Each row of a before or after table is a point. The points were changed in one or more steps. Then noise was added and the rows were shuffled. The steps act on how far a point lies along the listed directions, d1 being the first. What was done? A step turns or swaps two directions, mirrors them in a line or flattens them onto one, adds a multiple of one to another, or multiplies one. Angles are multiples of 10 degrees, from the lower direction toward the higher: turns from -170 to 170, lines from 10 to 170 but not 90. Use the fewest steps. Two steps may share a direction if one is a turn and the other turns, adds or multiplies; they go together, in the order done. Otherwise the lowest direction goes first.

Directions:
(1): [-0.15, -0.41]
(2): [-0.41, 0.15]
Before:
[[-0.13, -0.06],
[-0.41, 0.51],
[-0.21, -0.60],
[0.26, 0.17],
[0.15, 0.05],
[0.37, 0.19],
[-0.22, 0.01],
[-0.50, -0.43],
[0.29, 0.01]]
After:
[[-0.61, -0.18],
[-0.05, 0.30],
[-0.08, -0.15],
[-0.06, 0.40],
[0.02, -0.12],
[0.05, 0.27],
[0.00, 0.20],
[0.50, -0.41],
[0.25, -0.59]]
Steps: turn d1 and d2 by -70 degrees

Directions:
(1): [0.04, 0.12, -0.24, -0.72, 0.02, 0.31, 0.09, 0.24]
(2): [0.09, -0.15, -0.10, 0.28, 0.55, 0.40, -0.25, 0.33]
(3): [-0.54, 0.21, 0.04, 0.02, -0.28, 0.09, -0.55, 0.18]
(4): [-0.20, -0.66, 0.00, -0.27, 0.14, -0.39, -0.16, 0.12]
(5): [0.01, 0.00, 0.82, -0.14, 0.07, 0.12, 0.09, 0.18]
Before:
[[-0.35, 0.57, 0.20, -0.15, -0.69, -0.12, 0.09, -0.10],
[-0.03, 0.18, 0.11, -0.32, -0.51, -0.26, 0.37, -0.26],
[-0.02, -0.20, -0.53, 0.13, 0.06, -0.41, 0.06, -0.17],
[0.03, 0.50, -0.04, 0.29, -0.48, 0.08, 0.07, -0.11],
[-0.49, 0.41, 0.51, -0.14, -0.58, -0.21, -0.03, -0.26],
[0.15, 0.02, -0.34, 0.00, -0.28, -0.33, 0.23, -0.33],
[-0.18, 0.13, -0.49, 0.34, -0.14, -0.18, -0.27, -0.36],
[-0.54, 0.50, 0.31, -0.22, -0.47, -0.15, -0.13, -0.23],
[0.00, 0.49, 0.28, -0.66, -0.41, 0.17, 0.03, 0.11],
[0.32, -0.14, -0.33, 0.52, 0.37, -0.39, 0.13, -0.09],
[-0.07, -0.31, -0.31, 0.25, 0.00, -0.32, 0.13, -0.27]]
After:
[[-0.18, -0.44, -0.66, -0.16, 0.23, -0.48, -0.01, -0.26],
[0.38, -0.41, -0.30, 0.19, 0.22, -0.20, 0.28, -0.01],
[0.15, 0.09, -0.40, 0.37, 0.21, 0.26, -0.15, 0.06],
[0.05, 0.03, -0.82, 0.11, -0.01, 0.00, 0.04, -0.13],
[0.27, -0.13, -0.64, -0.64, -0.10, -0.22, 0.15, -0.08],
[0.11, 0.41, 0.38, 0.63, 0.23, 0.10, -0.07, 0.16],
[0.04, -0.36, 0.04, 0.36, 0.55, 0.08, -0.25, 0.03],
[-0.17, 0.09, -0.02, 0.52, 0.17, 0.24, -0.19, 0.04],
[0.06, -0.44, -0.79, -0.04, 0.17, -0.38, 0.16, -0.06],
[-0.10, 0.16, 0.00, 0.42, 0.30, 0.28, -0.28, 0.27],
[-0.15, -0.44, -0.72, 0.01, 0.02, -0.54, 0.03, -0.34]]
Steps: turn d2 and d5 by 100 degrees; swap d3 and d4
